Each row of a before or after table is a point. One or more steps were done to the points. Then noise was added and the rows were shuffled. The steps act on columns, c1 being the first. Write out the steps. A step turns or swaps two columns, mirrors them in a line or flattens them onto one, adds a multiple of one to another, or multiplies or shifts one. Angles are multiples of 10 degrees, from the lower column toward the higher: turns from -170 to 170, lines from 10 to 170 but not 90. Use the fewest steps. Two steps may share a column if one is a turn and the other turns, adds or multiplies; they go together, in the order done. Otherwise the lowest column goes first.

Before, 11 rows:
[[ 61  12]
 [ 58   1]
 [ 30  27]
 [ 29  53]
 [ 16  35]
 [  2 -30]
 [ -4   0]
 [ -6   6]
 [ 43 -40]
 [  1 -35]
 [  2 111]]
After:
[[  1 110]
 [ 12  52]
 [  5  35]
 [ 24  13]
 [ 12  27]
 [  1 -30]
 [ -2   6]
 [ 17 -40]
 [  0 -37]
 [ -2  -1]
 [ 24   1]]
Steps: multiply c1 by 0.4

Before:
[[ 55 -60 -36]
 [-16 -72  21]
 [ 26 -31  50]
 [-59 -51 -33]
 [-60   4 -30]
 [-16  -7 -32]
 [ 78 -53  43]
 [ 54  59   8]
 [-38   9   4]
 [ -2  55  32]
 [ 47 -26 -13]
 [ 31  10   6]
 [-53  10 -14]
 [ 54  35  12]]
After, 14 rows:
[[-13 -98 -30]
 [ -3 -14   7]
 [  2 -51  22]
 [-50 -51  -6]
 [  8  -5 -14]
 [-60 -75  -4]
 [ 37 -19  -3]
 [ 27   1  -6]
 [-34  15  23]
 [-20  47  12]
 [ 27 -28   6]
 [ 16 -87  35]
 [-26  35 -19]
 [ 45 -73   0]]
Steps: multiply c1 by 0.4; turn c1 and c3 by 120 degrees; shift c2 by -20

Before (11 x 4):
[[-31 -12 -39 -61]
 [  1 -23 -53 -49]
 [ 12  -1 -21  36]
 [ 10   9  38   8]
 [ 15  16 -46 -60]
 [-14  -7 -55 -17]
 [  4  -6  58  -3]
 [ 22  35  17   9]
 [ 55  28   3 -31]
 [-20  18 -23 -35]
 [ 33  27  30  29]]
After:
[[ 36  -6 -34 -20]
 [-59  11 -73  -6]
 [-49 -31 -79   2]
 [  9   4  66  -9]
 [-39  28   7 -51]
 [ 12  32  25 -20]
 [-15  -9 -83  15]
 [ 26  27  46 -38]
 [-28  20 -34  25]
 [-54 -12 -59  40]
 [ -2  -3  91  -7]]
Steps: turn c1 and c4 by -100 degrees; multiply c3 by 1.6

Before (11 x 6):
[[ 51  19  -3 -12  -5  35]
 [-40  25  44 -23  69  36]
 [-52 -83  -5   1  67  -8]
 [-57 -51   2 -12  30 -23]
 [-26  -9   8 -47  32  42]
 [ 20  19   9  -6  -6  71]
 [ -8 -86  13  10  46 -19]
 [-41  -1   2   0  29  16]
 [-31 -80   8 -25  49 -52]
 [-15  18  -6  -3  45  18]
 [-34 -42  35   2  18  -7]]
After:
[[ -9 -26  28 -54  39   9]
 [  0   2  44 -29  34  19]
 [-29 -51  45 -35  71 -31]
 [ -2   6 -37 -16  36  51]
 [-24  52 -15 -40  66  64]
 [  3 -57  37 -55  79  20]
 [  1  -2  -9 -45  31  48]
 [-48   1  10 -27  26  70]
 [-14   7 -11  50  -7  62]
 [ 12 -42  51 -13  70  15]
 [  0  23  -2  25 -12 102]]
Steps: swap c1 and c4; turn c2 and c3 by -50 degrees; turn c3 and c5 by 20 degrees; shift c6 by 30
